Each point is reached from the start by the listed moves, each made 0, 1 or 2 times, or once backwards (-1), plus a little noise. Is the number of moves made odd or even? Then give how often each move was made.
In the rows, zero is written as 128.

Moves:
(1): [147 116]
(2): [139 157]
Start: [135 133]
Points:
[194 168] => even (2, 2)
[157 190] => even (0, 2)
[138 203] => odd (-1, 2)
[148 160] => odd (0, 1)

Moves:
(1): [117 127 122 104 118  90 126]
(2): [172 137 116 115 128 112 130]
(3): [128  90 110 128 148 131 128]
(4): [116 139 127 120 127 125 163]
Start: [139 126 136 129 129 123 133]
Points:
[105 145 168 150 110 143 100] => odd (0, -1, -1, -1)
[181 161 100  39 106   7 203] => even (2, 2, 0, 2)
[216  78  76  96 167  91 171] => odd (0, 2, 2, 1)
[125 175 155 119 107 118 166] => even (0, 0, -1, 1)
[ 84 128 147 133 128 138 167] => even (0, -1, 0, 1)

Moves:
(1): [126 118 129 121 137 140 129 127 130 137 108]
(2): [125 136 131 117 127 141 122 129 105  99 127]
(3): [126 128 130 117 105 115 135 123 135 128 128]
(4): [143 104 120 104 128 127 105 113 104 187  97]
(5): [120 127 129 154 107 124 112 148 132 140 127]
(6): [160 137 118 106 110 130  87 140 141 143 130]
(7): [130 130 146 131 140 130 116 148 130 122 129]
(8): [144 139 122 131 110 107 153 136 134  96 136]
(9): [117 133 123 128 129 117 113 112 118 112 116]
Start: [125 108 128 126 133 121 119 121 132 132 131]
Points:
[ 74 103 132 119 115 130  49  95  96 126  78] => odd (1, 1, 1, 0, 1, 0, 0, -1, 2)
[143 164 109 156  76  68 206 132 167   7 194] => odd (-1, 0, 0, -1, 0, 0, -1, 2, 0)
[ 92 129 166  69 169 139  48  96  67  50 102] => odd (0, 2, 1, 0, -1, 0, 2, -1, 2)
[ 67  88 164 134 217 114 102  89 115 121 104] => even (0, -1, 0, 0, -1, -1, 2, -1, 2)
